Rows are points. The last column is the point's height on a tilted bowl or saddle (a function of degree 2), plus a little noise. Count its main directions that bend up, bend down and stay straight.
(in the rows, 128 means zero)

Points, 18 rows:
[[150  98 100 140]
 [167 160 168 172]
 [ 84 137 126 132]
 [111  66 169 164]
 [111 119 112 149]
 [184 170 163 166]
 [147  70 188 168]
 [138 114 129 146]
 [206 107 119  78]
 [149 103  72 161]
 [ 88 162 123 147]
 [141 114 150 150]
 [148 180 163 190]
 [ 98 164 158 160]
 [123 131 133 153]
 [107 190 183 194]
 [ 66 193 156 137]
 [121 140 112 157]]
Directions: 2 up, 1 down, 0 straight

Points (25 x 5):
[[160 144 144  69 104]
 [ 73 159 112 101 127]
 [109  44 143 134 105]
 [116  92  83  65  87]
 [101 143 150 116 122]
 [ 99 133 155 122 122]
 [178  77 122 105  61]
 [111  93 181 162  97]
 [103  87 151 146 118]
 [144 127 153 159  83]
 [140 106 193  90  94]
 [174  95 133 209  47]
 [128 101 113 161 108]
 [114 126  39  61  68]
 [126 127 160 134 104]
 [108 117 104 146 121]
 [155 126  80 151  99]
 [165 138 130 103  96]
 [112  76 160 108 116]
 [146  86 107 102  90]
 [140 193 113  65 122]
 [ 83 119  89  60 107]
 [106 137 102 235  93]
 [155 117 104 139  98]
 [155  98 147 155  79]]
Directions: 0 up, 2 down, 2 straight

Points (39 x 7):
[[108  94  78 128 167 143 108]
 [126 135  78 119 177  94  96]
 [193  97  76 165 130 167 115]
 [183 129 114 108 138 113 108]
 [ 93  87 182 106 154 150 111]
 [118 119 118 129  81 137 132]
 [105 131 197 130 134 203  63]
 [148 202  83  96 173 161  34]
 [157 127 117 102  99 203  95]
 [115  82 142  95 128 140 123]
 [ 82 107  66 153 184 167  99]
 [ 93 125 131 107  85 141 128]
 [111 147 122 229 195 142 111]
 [113  73 158 116 198 145 108]
 [149 174 102 105 175 168  63]
 [115 129 108 115 111 149 127]
 [177 110 146  88 166 116 119]
 [130  80 196 149  77  91 130]
 [ 96  48  74 165 189 168  76]
 [162 218 136 173 196 165  18]
 [128 111 157 153 132 116 137]
 [ 97 150  71  91  70 135 156]
 [138 153 155 102  88 212  58]
 [154 146  77 130 110 152 114]
 [122 142 116 100 148 105 122]
 [172 116  67 152 106  52  96]
 [134 151 135 141 166 164  99]
 [149 143 111  96 109 155 115]
 [132 182 109 119 159 110  91]
 [ 48  94 149  55 125  85 121]
 [154 123  89 100 111 135 126]
 [103 156 154 111 124  96 136]
 [167 129 166  65 132 146 120]
 [115 128 125  79 114  74 141]
 [118 132  54 141 146 119 121]
 [164 122 131  85  74  71 138]
 [126 195 124 142  96 116  91]
 [100 137 130 104 113 112 139]
 [ 93  72  90 118  87 135 130]]
Directions: 1 up, 3 down, 2 straight

Points, 61 rows:
[[ 88 162 120 182 106 188 137 169 179]
 [123 191 133 125  91  76  85  67 122]
 [212 133 133 159 130 139 117 120 188]
 [ 68 125 145 129 145  78 112 117 144]
 [ 72 130 168  29 121 136 141 117 170]
 [104 150 144 165 142  58  61 121 163]
 [103 151 126  77  90 195 114 144 167]
 [111 153  40 112  71 117 147 140 135]
 [140 115 125 170 115 176 129 124 170]
 [204 126  51 141  89 140  81  68 132]
 [114 160  54 130  75 165 123 136 146]
 [151  85 142  86 172 103  88 146 188]
 [184 134 105 140 110  78 140  75 134]
 [135 100  90  26 178 112 103 165 211]
 [151 162 184 174 176 162 135 110 134]
 [ 68 121  72 121 171 152 167 172 148]
 [107  71 146  60  94 172 113 127 160]
 [112 101 115 112 186 102 130 168 152]
 [154 141 160 138 150 147 121 165 159]
 [105 135  86  85  90 132 126 121 128]
 [135  67 149 104 217 137  74 155 183]
 [ 40 149 113 115 127  96 109 175 151]
 [190  91  82  53 108  98 118 156 191]
 [140 158 144 101 191 167 169 167 147]
 [129  41 124  55 136 150  75  83 178]
 [147 147 122 102 144 158  81 138 154]
 [116  96 169 190 123 136 167  78 148]
 [112 159 128 132  97  91  84 177 160]
 [161 158 164 117 129  94  98 127 154]
 [ 92 104 140 148  99 171 110  95 150]
 [114  89 118 160 186  71 138  94 135]
 [191 166 128 110  70 146  95 185 206]
 [142 195 138 156 114 138 150 128 144]
 [137 147 131 106 132  61  98 137 158]
 [ 84 161 170 102 133 148 138 139 131]
 [185 111 132 129 103 102 160 119 151]
 [157 131 173 127 119  44 160 149 147]
 [151  75 138 217 177 138 104 120 185]
 [102  94 158 114 220  72 132  68 142]
 [154 153 189 123  62 111  68 160 197]
 [141 102 178 163 128 155 150 145 154]
 [124 132 120 132 136 132 133 122 132]
 [100 167 101  69 109 117 128 169 156]
 [123 113  79 169 134  88 122 173 168]
 [150  65 136 146  53 169 114 154 177]
 [142 201 156  67 137  86 113 195 168]
 [133  93 156  89  99 106 132  78 151]
 [116 158 187 146 110 104 137  92 137]
 [102 132  45 158 141 158 160 129 147]
 [181 116 164 118 174 142 121 118 164]
 [137 101 168 110 148 154  84 112 172]
 [162 162 162  91 152 210  66 182 206]
 [121 124 129 111 181 143 142 146 137]
 [174 100 138 155 117  87 181 158 146]
 [104 147  97 135 125 152  94 150 138]
 [ 89 196 130  88 143 167 191  83 150]
 [119 153 110 127 130 166 168 148 150]
 [ 72 113  60 116  91  82 134 162 131]
 [103 134 121  80 118 108 139 106 133]
 [ 89 105 136 116 125 135 107 146 136]
 [150 113 110 112 108 158  55  73 148]]
Directions: 4 up, 2 down, 2 straight
